Each row of a before or after table is a point. The points were changed in one or more steps. Then noise was added and the rows were shuffled. The steps act on how far a point lies along the listed directions, d1 being the first. Write out the steps. A step turns or swaps two directions, mirrors them in a line or flattens them onto one, adds a multiple of one to another, or multiplies one. Angles are multiples of 10 degrees, from the lower direction toward the higher: turns from -170 to 170, lines from 10 to 170 but not 90. Use the fewest steps. Two steps may share a direction if one is a turn and the other turns, adds or multiplies; they go together, in the order done. Otherwise the lowest direction goes first.

Directions:
(1): -0.37	0.39	-0.03
(2): -0.27	-0.23	0.40
(3): -0.28	-0.30	-0.35
Before (13 x 3):
0.25	0.15	-0.30
-0.14	-0.61	-0.13
0.30	0.10	-0.17
0.34	-0.42	0.01
-0.32	-0.14	0.49
-0.08	-0.06	-0.34
-0.21	-0.41	0.20
-0.13	-0.11	0.44
0.40	-0.36	-0.02
-0.08	0.62	-0.11
-0.65	0.17	0.19
-0.24	0.24	-0.59
0.19	0.03	-0.26
After (13 x 3):
0.00	0.45	-0.24
-0.31	-0.49	0.27
0.42	0.51	0.02
-0.27	0.10	0.20
-0.15	0.47	-0.21
-0.33	0.13	0.19
0.49	-0.43	0.12
0.29	-0.10	-0.36
-0.39	0.08	0.06
0.02	0.20	0.29
0.44	-0.21	-0.34
-0.10	0.00	0.68
0.39	0.22	-0.21
Steps: turn d1 and d2 by 140 degrees; multiply d3 by -1

Directions:
(1): -0.11	-0.12	-0.59	0.11	-0.38	-0.19	0.01	-0.45
(2): 0.16	0.43	-0.16	-0.02	0.60	-0.20	-0.03	-0.36
Before (8 x 8):
-0.06	-0.20	-0.45	0.28	-0.36	-0.19	0.10	-0.25
-0.06	-0.39	0.00	0.01	-0.63	0.02	0.07	0.15
0.06	-0.18	0.24	0.10	0.07	0.23	-0.05	0.25
-0.07	-0.14	0.51	0.00	0.14	0.25	0.01	0.51
-0.05	-0.09	-0.16	-0.03	-0.39	-0.11	0.07	-0.19
-0.20	-0.50	0.01	0.05	-0.64	0.13	-0.02	0.21
-0.05	-0.79	-0.07	0.12	-0.99	0.04	0.01	0.32
-0.16	-0.54	0.10	0.10	-0.96	0.19	-0.03	0.34
After (8 x 8):
-0.09	-0.16	-0.56	0.11	-0.29	-0.25	-0.05	-0.50
0.10	-0.21	-0.87	0.21	-0.42	-0.47	-0.03	-0.72
-0.25	-0.44	-0.05	0.08	-0.55	0.11	0.04	0.20
-0.07	-0.08	-0.74	0.22	-0.52	-0.32	-0.08	-0.62
0.09	0.25	-0.32	0.19	0.39	-0.29	0.09	-0.37
0.06	0.20	-0.16	-0.10	0.07	-0.19	0.07	-0.38
-0.02	-0.35	-0.04	0.17	-0.23	0.14	0.01	0.02
-0.01	-0.05	-0.46	0.07	-0.27	-0.28	0.04	-0.46
Steps: turn d1 and d2 by 80 degrees

Directions:
(1): -0.15	-0.28	0.42	0.27	0.13	0.31	-0.14	0.34	0.22	0.32	-0.30	0.55
(2): 0.02	-0.32	-0.33	0.14	-0.41	-0.21	0.15	0.03	0.58	-0.44	0.16	0.37
Before (12 x 12):
0.23	0.83	-0.26	-0.50	0.37	-0.09	-0.06	-0.67	-1.09	-0.14	0.46	-1.51
-0.27	0.46	0.08	-0.14	0.58	0.11	-0.01	0.07	-0.33	0.25	0.03	-0.35
0.06	0.12	-0.12	0.20	-0.53	0.19	0.01	0.16	0.14	-0.12	0.14	0.16
-0.01	0.02	0.12	-0.01	0.00	0.28	0.10	-0.19	-0.20	0.13	0.03	0.02
0.23	0.01	-0.33	-0.20	-0.07	-0.04	0.17	-0.20	-0.24	-0.13	-0.10	-0.25
0.10	-0.22	-0.08	0.06	-0.03	-0.21	0.11	-0.02	0.40	-0.01	-0.16	0.15
0.00	-0.28	0.40	0.05	0.02	0.15	-0.12	0.25	0.27	0.37	-0.40	0.62
-0.14	-0.44	0.09	0.30	-0.38	-0.11	0.08	0.09	0.78	-0.20	-0.07	0.94
-0.15	-0.24	0.42	0.16	0.13	0.27	-0.27	0.16	-0.09	0.50	-0.04	0.15
0.11	0.02	0.19	-0.27	0.04	0.11	0.00	0.10	-0.25	0.14	-0.10	-0.01
0.03	0.20	-0.44	-0.03	-0.21	-0.35	0.28	-0.40	-0.12	-0.28	0.17	-0.21
0.14	-0.23	-0.04	0.13	-0.37	-0.25	-0.09	0.06	0.70	-0.16	0.09	0.53
After (12 x 12):
-0.20	-0.40	0.37	0.32	-0.32	0.06	-0.03	0.17	0.63	0.04	-0.17	1.03
0.06	-0.17	-0.01	0.14	0.05	-0.06	0.12	-0.02	0.40	0.06	-0.23	0.24
0.24	-0.07	-0.42	-0.18	-0.09	-0.03	0.16	-0.20	-0.13	-0.21	-0.09	-0.20
0.30	0.71	-0.62	-0.49	0.08	-0.29	0.06	-0.68	-0.72	-0.56	0.66	-1.43
-0.27	0.48	0.03	-0.21	0.48	0.04	0.04	0.01	-0.29	0.07	0.08	-0.46
-0.01	-0.16	0.49	0.00	0.15	0.20	-0.17	0.17	0.13	0.53	-0.42	0.46
0.08	-0.24	0.11	0.19	-0.25	-0.15	-0.14	0.23	0.63	0.06	-0.02	0.65
-0.01	0.11	-0.48	0.06	-0.33	-0.36	0.30	-0.40	0.00	-0.35	0.20	-0.08
-0.01	0.01	0.12	0.03	0.06	0.22	0.08	-0.29	-0.17	0.19	0.05	-0.05
0.04	0.11	-0.09	0.24	-0.45	0.24	-0.01	0.23	0.14	-0.10	0.14	0.16
-0.15	-0.17	0.45	0.06	0.16	0.28	-0.29	0.10	-0.23	0.52	-0.01	-0.10
0.08	0.15	0.17	-0.29	-0.03	0.07	0.04	0.11	-0.30	0.09	-0.04	-0.06
Steps: turn d1 and d2 by -20 degrees
